Each row of a before or after table is a point. The points were changed in one or more steps. Then noise was added and the rows were shuffled. The steps act on how far a point lies along the listed directions, d1 being the first. Name the steps. A step turns or swaps two directions, mirrors them in a line or flattens them onto one, adds a multiple of one to another, or multiplies one. Angles are multiples of 10 degrees, from the lower direction toward the higher: turns from -170 to 170, lines from 10 to 170 but not 90. Use the fewest steps. Two steps may share a direction if one is a turn and the other turns, adds or multiplies; they go together, in the order done. Otherwise the lowest direction goes first.

Directions:
(1): [0.13 0.43]
(2): [-0.43  0.13]
Before (10 x 2):
[[-0.34 -0.65]
 [ 0.14  0.89]
 [-0.46 -0.29]
 [-0.08  0.26]
 [-0.16 -0.32]
 [-0.33  0.11]
 [-0.04  0.46]
 [-0.36  0.45]
 [-0.35  0.02]
 [-0.28 -0.13]]
After, 10 rows:
[[-0.39  0.45]
 [ 0.05 -0.13]
 [-0.22  0.34]
 [-0.15  0.24]
 [ 0.30 -0.29]
 [ 0.01 -0.01]
 [-0.14  0.26]
 [-0.42  0.55]
 [-0.04 -0.01]
 [-0.11  0.23]]
Steps: flatten d1 and d2 onto the line at 50 degrees

Directions:
(1): [ 0.58 -0.18  0.03  0.47  0.12  0.03]
(2): [-0.23 -0.36 -0.30  0.02  0.54  0.21]
(3): [-0.10  0.57 -0.15  0.31  0.10  0.38]
Before:
[[ 0.07 -0.38  0.11 -0.37  0.00 -0.14]
 [-0.17  0.34 -0.05  0.08  0.11  0.37]
 [-0.48 -0.28 -0.59  0.10  0.68  0.61]
 [ 0.17 -0.49  0.04 -0.08 -0.02 -0.13]
 [ 0.00  0.02 -0.32  0.08  0.15  0.21]
 [-0.61  0.01  0.15 -0.28 -0.15 -0.02]
 [ 0.01  0.25 -0.17  0.30  0.11  0.29]
 [ 0.22 -1.48  0.25 -0.59 -0.01 -0.75]
 [ 0.04 -0.30  0.21 -0.17 -0.09 -0.12]
 [-0.15 -0.11 -0.13  0.02  0.16  0.26]
 [-0.09 -0.16  0.12 -0.10  0.02  0.00]
 [ 0.02 -0.06 -0.14  0.24  0.42  0.18]]
After:
[[ 0.12 -0.30  0.20 -0.13 -0.09 -0.10]
 [ 0.03  0.04 -0.32  0.09  0.17  0.19]
 [ 0.12 -0.39  0.13 -0.28 -0.02 -0.13]
 [-0.03 -0.02 -0.15  0.25  0.41  0.21]
 [-0.06 -0.19  0.16 -0.09  0.03 -0.02]
 [-0.14 -0.09 -0.11 -0.01  0.15  0.25]
 [-0.04  0.30 -0.16  0.27  0.12  0.32]
 [-0.56 -0.07  0.17 -0.37 -0.15 -0.10]
 [ 0.43 -1.52  0.24 -0.42  0.05 -0.72]
 [-0.52 -0.29 -0.57 -0.01  0.67  0.58]
 [-0.21  0.36 -0.02  0.05  0.13  0.38]
 [ 0.22 -0.47  0.07 -0.01 -0.02 -0.12]]
Steps: turn d1 and d3 by 10 degrees
